Every row gives one point. The ring and each string are closed loops that go straight from each point to the next, and from the last back to the first. Before rounding, they use only three directions, however many columns there are. Count how often each string passes through the ring. Passing back the other way cancels.

Ring (10 x 4):
-0.48 3.36 2.67 -1.15

-1.35 3.57 1.00 0.16

-1.78 2.79 -0.57 0.76

-1.75 0.86 -1.99 0.45

-0.96 -0.81 -2.25 -0.29

0.60 -2.01 -1.60 -1.00

2.02 -2.22 -0.39 -1.46

2.84 -1.30 1.54 -2.03

1.97 0.69 3.15 -2.44

0.82 2.12 3.43 -2.19
String (17 x 4):
-1.96 2.72 2.70 -2.79

-2.20 3.27 2.09 -1.82

-1.21 1.58 0.87 -1.46

0.35 1.83 0.13 0.61

-1.04 3.65 -1.11 2.62

-2.57 3.44 -1.27 1.53

-3.42 2.63 -0.35 -0.74

-2.10 1.87 0.38 -1.29

-0.01 1.89 0.39 0.15

-0.26 4.14 1.27 1.17

-0.63 5.32 3.25 -0.04

-1.42 3.57 3.82 -2.78

-0.91 1.77 2.55 -2.80

-0.14 2.94 5.08 -3.78

1.37 2.92 4.63 -2.31

1.64 2.12 2.39 -0.55

0.34 1.65 1.62 -1.10
Times through: 1
String, 29 rows:
0.18 0.64 -0.10 -0.38

0.22 0.08 -1.65 0.73

-0.04 -1.28 -3.33 1.02

-1.18 -2.73 -3.52 -0.91

-0.85 -1.64 -1.30 -1.96

-0.27 -0.12 0.15 -1.65

-0.13 -1.64 -0.33 -2.46

0.47 0.15 0.36 -1.10

2.27 -1.05 0.09 -0.70

4.73 -2.49 0.45 -0.72

4.26 -2.41 1.58 -2.12

1.74 -1.32 2.32 -3.60

0.15 0.34 1.11 -1.91

1.91 0.53 1.33 -0.75

3.58 0.90 3.28 -1.27

2.37 1.86 5.47 -3.46

1.31 2.67 5.13 -3.10

1.92 2.93 3.48 -0.74

0.84 3.79 3.79 -1.00

-1.40 5.09 4.51 -2.07

-2.36 3.71 2.87 -2.33

-1.90 2.60 1.67 -1.81

-0.53 1.77 0.80 -0.74

0.46 2.58 0.20 1.30

-1.57 4.14 -0.54 2.13

-2.72 3.58 -1.22 1.51

-3.42 2.01 -0.87 -0.78

-1.43 0.93 -0.11 -1.20

-0.40 0.86 -0.90 0.25
Times through: 4

Ring (8 x 11):
-1.74 2.16 0.24 -1.50 -2.23 0.54 -0.42 -4.42 1.51 1.49 -3.43

-2.66 1.96 0.11 -1.10 -2.29 -1.23 -0.28 -1.90 0.23 1.61 -2.99

-1.80 0.09 -0.54 0.10 -1.10 -2.30 -0.03 1.22 -1.00 1.52 -1.19

0.25 -1.47 -2.01 1.74 1.03 -2.30 0.42 4.12 -2.21 1.61 0.62

2.51 -1.31 -3.91 3.07 3.23 -1.04 0.91 5.31 -2.91 2.03 1.19

3.21 -0.64 -4.14 2.87 3.44 0.35 0.89 3.60 -2.16 2.11 0.62

2.59 -0.14 -2.86 1.54 2.05 1.43 0.45 0.11 -0.42 1.80 -0.46

0.35 0.89 -0.63 -0.58 -0.69 1.63 -0.22 -3.93 1.52 1.40 -2.24
String, 28 rows:
4.48 1.76 -6.26 3.73 5.12 1.69 1.44 4.06 -2.99 2.98 -0.36

1.77 2.00 -3.94 1.92 2.36 0.60 0.81 1.85 -1.84 2.52 -1.44

0.82 -1.43 -0.70 0.32 -0.01 0.29 -0.12 -1.14 0.57 1.10 -0.33

1.35 -2.01 -0.11 -0.14 -0.29 1.37 -0.36 -3.13 1.77 0.77 -0.30

1.60 0.33 -0.78 -0.48 -0.15 2.92 -0.25 -5.11 2.26 1.25 -1.93

0.60 2.64 -1.88 -0.11 0.10 1.94 0.12 -3.22 0.72 2.01 -3.01

0.11 2.63 -2.32 0.43 0.38 0.60 0.33 -0.86 -0.52 2.22 -2.63

-0.46 2.47 -1.38 -0.31 -0.56 0.76 0.04 -2.41 0.35 1.94 -2.96

-1.85 3.71 -0.16 -1.72 -2.25 1.21 -0.35 -5.35 1.63 1.82 -4.48

-3.25 3.45 1.53 -2.97 -4.02 0.93 -0.83 -7.42 2.81 1.37 -5.00

-3.03 1.23 2.09 -2.68 -3.99 0.08 -0.94 -6.23 2.70 0.89 -3.51

-3.70 4.49 0.18 -1.97 -3.15 -0.59 -0.35 -3.94 0.72 2.00 -4.97

-1.93 3.95 -1.86 -0.12 -0.79 -0.87 0.27 -0.27 -1.12 2.45 -3.63

-0.48 0.65 -1.22 0.27 -0.30 -0.62 0.08 -0.10 -0.45 1.67 -1.51

-1.27 -1.75 1.04 -0.82 -1.99 -1.04 -0.56 -1.93 1.10 0.70 -0.70

-3.48 -0.21 1.25 -1.17 -3.03 -2.93 -0.52 -0.53 0.02 1.06 -1.69

-3.21 0.70 -0.32 -0.06 -1.76 -3.71 -0.01 2.42 -1.77 1.68 -1.56

-1.07 1.02 -2.05 1.06 0.22 -2.28 0.42 3.07 -2.22 2.07 -1.20

-0.10 0.39 -2.00 1.06 0.53 -1.24 0.35 1.94 -1.48 1.86 -0.89

-0.02 -2.65 -0.36 0.65 -0.25 -1.64 -0.11 1.31 -0.43 0.93 0.66

0.73 -3.67 -1.62 2.14 1.28 -2.94 0.34 5.30 -2.32 1.16 2.15

0.86 -3.34 -0.80 1.17 0.50 -1.41 0.01 1.98 -0.64 0.90 1.34

0.69 -0.62 -1.87 1.17 0.83 -0.70 0.28 1.51 -1.03 1.61 -0.28

2.16 1.20 -5.21 3.40 3.75 -1.07 1.29 6.20 -3.97 2.81 -0.08

1.33 0.66 -3.39 2.01 2.05 -0.52 0.72 3.01 -2.13 2.21 -0.56

1.35 -1.08 -2.05 1.39 1.24 -0.30 0.31 1.48 -0.91 1.55 0.09

2.74 -2.22 -2.63 2.12 2.33 0.17 0.46 2.25 -1.06 1.45 1.13

5.00 -0.59 -5.65 3.95 5.20 1.28 1.29 4.68 -2.77 2.43 1.14
Times through: 3

Ring:
1.17 1.78 1.25 -5.18 0.88 -1.40 -0.39 -0.37 -0.31 -1.57 -3.35 6.18 -1.68
 2.08

1.72 2.64 0.21 -4.94 0.81 -2.53 1.32 -2.07 -0.86 -0.71 -3.12 5.54 -0.50
 1.39

0.73 1.10 -1.06 -1.63 1.08 -2.78 2.43 -2.64 -1.18 0.04 -0.25 2.29 1.11
 -1.70

-1.16 -1.84 -1.15 2.19 1.39 -1.76 1.48 -1.07 -1.04 -0.05 2.82 -0.82 1.67
 -4.27

-2.13 -3.41 -0.14 2.50 1.64 -0.18 -0.51 1.03 -0.20 -1.15 3.25 -0.70 0.32
 -4.32

-1.02 -1.73 1.06 -1.26 1.47 0.19 -1.54 1.47 0.34 -2.06 0.25 2.83 -1.54
 -1.33
String (26 x 14):
-1.65 -2.31 0.91 2.26 0.77 -1.23 -1.08 1.40 -1.48 -0.43 1.56 0.35 0.91
 -1.21

-2.76 -4.39 -0.01 3.65 1.72 0.24 -1.03 1.74 -0.13 -1.26 4.12 -1.55 0.37
 -4.93

-2.24 -3.93 -0.73 1.61 2.39 0.91 -0.31 0.85 1.14 -2.10 3.91 -0.61 -0.78
 -6.28

-2.26 -3.93 -0.10 1.10 2.29 1.22 -1.11 1.55 1.23 -2.41 3.30 0.12 -1.33
 -5.33

-1.99 -3.22 1.21 0.59 1.58 0.76 -2.25 2.48 0.39 -2.16 1.63 1.43 -1.36
 -2.32

-1.27 -2.39 0.59 -1.61 2.08 1.12 -1.45 1.46 1.38 -2.80 1.03 2.61 -2.34
 -3.09

-0.45 -1.11 0.23 -2.79 1.96 0.39 -0.52 0.32 1.16 -2.47 0.11 3.41 -2.11
 -2.52

-0.40 -0.45 1.15 -0.93 0.73 -1.42 -0.83 0.66 -1.12 -0.83 -0.70 2.93
 -0.12 0.50

-0.07 0.08 2.09 -2.58 0.59 -1.02 -1.87 1.43 -0.85 -1.41 -2.19 4.71 -1.20
 2.28

1.36 1.86 1.78 -7.27 1.24 -0.26 -1.30 0.31 0.83 -2.76 -4.29 7.88 -3.45
 2.46

1.47 1.96 0.64 -6.57 1.45 -0.80 0.16 -1.02 0.73 -2.25 -3.30 6.72 -2.57
 0.78

1.50 2.07 0.36 -5.99 1.34 -1.27 0.63 -1.43 0.34 -1.81 -3.04 6.19 -1.93
 0.62

2.45 3.63 0.65 -7.72 0.98 -1.99 0.92 -2.04 -0.05 -1.58 -4.80 7.81 -2.01
 2.51

2.28 3.60 0.95 -6.42 0.50 -2.70 0.79 -1.82 -1.03 -0.84 -4.73 7.17 -1.02
 3.40

0.24 0.55 0.89 -1.75 0.60 -2.05 -0.09 -0.22 -1.37 -0.51 -1.41 3.50 0.14
 1.01

0.94 1.36 -0.27 -3.29 1.13 -2.07 1.40 -1.84 -0.60 -0.76 -1.43 3.92 -0.20
 -0.52

0.25 0.55 0.54 -1.53 0.67 -2.19 0.33 -0.60 -1.39 -0.37 -1.09 3.14 0.40
 0.46

0.99 1.80 0.08 -1.92 0.38 -3.35 1.51 -1.90 -2.09 0.41 -1.73 3.35 1.28
 1.06

0.11 0.39 0.34 -0.72 0.59 -2.49 0.61 -0.77 -1.71 -0.02 -0.63 2.45 0.97
 0.17

0.27 0.25 -1.28 -1.21 1.45 -2.08 2.24 -2.32 -0.59 -0.40 0.63 1.72 0.73
 -2.99

0.11 -0.17 -2.61 -0.19 1.88 -2.24 3.67 -3.52 -0.36 -0.11 2.22 0.12 1.45
 -5.54

-0.72 -1.24 -2.17 2.10 1.54 -2.39 2.96 -2.53 -1.12 0.39 3.16 -1.29 2.33
 -5.34

-1.11 -1.42 0.26 2.22 0.61 -2.21 0.15 0.12 -2.02 0.28 1.40 0.15 1.80
 -1.26

-0.71 -0.91 0.59 0.43 0.77 -1.72 -0.24 0.28 -1.39 -0.39 0.38 1.62 0.70
 -0.62

-1.10 -1.90 -0.96 0.99 1.70 -0.99 1.03 -0.73 -0.24 -0.82 2.45 0.06 0.58
 -4.38

-0.91 -1.33 0.31 0.56 1.04 -1.33 -0.14 0.26 -0.98 -0.64 0.94 1.26 0.49
 -1.59
Times through: 0

Ring (9 x 14):
-3.70 -0.76 -0.36 2.12 0.34 -1.08 -0.94 1.42 -1.23 -4.03 2.58 -1.15
 -3.89 0.21

-3.65 0.10 -0.73 2.44 0.78 -0.93 -3.17 1.01 -1.99 -3.23 1.96 -1.22 -3.87
 -0.30

-2.36 2.00 -1.32 1.50 1.58 -0.10 -5.67 -0.32 -2.43 -0.85 1.24 -0.82
 -2.29 0.04

-0.84 2.42 -1.66 -0.03 1.41 1.01 -5.94 -2.11 -2.25 1.85 0.90 -0.14 0.18
 0.68

0.02 0.51 -1.59 -1.28 -0.04 1.91 -3.63 -3.70 -1.64 3.74 1.06 0.50 2.49
 1.03

0.16 -0.87 -1.25 -1.83 -0.88 2.02 -1.09 -3.79 -0.87 3.56 1.61 0.72 3.07
 1.47

0.01 -1.35 -0.70 -2.16 -0.98 1.55 1.75 -2.65 0.25 1.79 2.58 0.68 2.45
 2.38

-0.70 -1.00 -0.18 -1.69 -0.41 0.58 3.32 -0.68 0.96 -1.00 3.42 0.27 0.55
 2.97

-2.51 -0.98 -0.02 0.37 0.06 -0.65 2.17 1.17 0.24 -3.70 3.41 -0.59 -2.40
 1.84
String:
-0.99 5.53 -1.87 0.58 3.47 0.35 -8.81 -0.72 -2.70 0.54 0.69 -0.60 -1.58
 0.93

-1.86 1.69 -1.70 1.18 1.13 0.61 -6.82 -1.79 -2.97 1.21 0.61 -0.52 -0.90
 -0.42

-2.37 -1.45 -1.22 1.15 -0.71 0.64 -3.32 -2.02 -2.32 0.83 1.20 -0.38
 -0.45 -0.66

-0.52 2.34 -1.33 -0.69 1.41 0.91 -3.96 -1.64 -1.35 1.15 1.55 0.00 0.30
 1.59

0.71 3.70 -1.73 -1.75 1.92 1.67 -5.31 -2.78 -1.44 3.14 1.12 0.42 1.86
 2.12

1.13 1.91 -2.03 -2.15 0.51 2.62 -5.36 -4.82 -1.90 5.70 0.53 0.87 3.88
 1.37

0.54 -1.07 -1.80 -1.87 -1.29 2.79 -3.25 -5.49 -1.84 5.99 0.66 0.96 4.43
 0.60

1.63 0.62 -1.36 -3.42 -0.24 2.63 -0.84 -4.39 -0.18 4.78 1.76 1.23 4.57
 2.83

0.83 0.38 -0.96 -2.80 -0.08 1.85 0.42 -2.94 0.22 2.61 2.35 0.86 3.01
 2.96

-1.04 -1.37 -0.83 -0.77 -0.81 1.05 -0.02 -2.13 -0.67 1.02 2.15 0.20 1.04
 1.25

-1.64 -2.91 -0.74 -0.24 -1.69 0.99 0.58 -2.31 -0.90 0.93 2.10 0.11 0.91
 0.54

0.12 -1.88 -0.25 -2.70 -1.20 1.33 4.36 -1.98 1.28 0.69 3.39 0.77 2.36
 3.27

1.19 0.52 0.03 -4.05 0.28 1.14 5.56 -0.85 2.60 -0.39 4.23 0.94 2.28 5.34

0.50 1.29 -0.25 -2.91 0.85 0.80 3.01 -0.53 1.59 -0.69 3.64 0.54 1.14
 4.39

-1.08 -0.72 -0.60 -0.86 -0.28 0.66 0.70 -1.19 -0.18 -0.20 2.61 0.08 0.31
 1.86

-1.82 -2.89 -0.64 -0.10 -1.60 0.78 0.90 -1.91 -0.77 0.35 2.27 0.02 0.49
 0.62

0.35 -1.75 -0.32 -2.91 -1.20 1.51 4.16 -2.27 1.26 1.15 3.30 0.87 2.74
 3.33

1.06 -0.24 -0.55 -3.47 -0.40 1.77 3.00 -2.52 1.24 1.86 3.10 1.02 3.22
 3.84

0.23 0.58 -0.83 -2.16 0.23 1.33 0.28 -2.05 0.14 1.36 2.49 0.54 1.83 2.78

-0.73 -0.38 -0.98 -0.95 -0.27 1.13 -0.95 -2.17 -0.78 1.31 2.00 0.23 1.12
 1.46

-1.52 -2.99 -1.29 0.06 -1.96 1.57 -1.90 -3.72 -2.01 2.95 1.13 0.21 1.79
 -0.51

0.08 -0.88 -1.86 -1.25 -1.08 2.52 -4.13 -5.15 -2.24 5.53 0.49 0.73 3.70
 0.15

1.74 4.23 -2.12 -2.63 1.91 2.50 -6.42 -4.23 -1.66 5.37 0.61 0.86 3.59
 2.28

-0.29 2.40 -1.45 -0.87 1.36 1.14 -4.32 -2.06 -1.47 1.79 1.38 0.11 0.76
 1.55

-1.37 0.47 -1.03 -0.06 0.43 0.59 -2.34 -1.29 -1.25 0.21 1.85 -0.18 -0.28
 1.05

-2.10 0.21 -1.56 1.25 0.23 0.70 -5.62 -2.10 -2.86 1.32 0.72 -0.45 -0.59
 -0.72

-2.57 -1.42 -1.20 1.39 -0.64 0.49 -3.46 -1.80 -2.40 0.51 1.20 -0.48
 -0.80 -0.77

-1.05 2.64 -1.18 -0.14 1.78 0.39 -3.96 -0.69 -1.33 -0.15 1.75 -0.30
 -0.85 1.55

-0.39 6.80 -1.68 -0.21 4.27 0.23 -7.93 -0.05 -1.89 -0.13 1.22 -0.49
 -1.63 2.14
Times through: 2
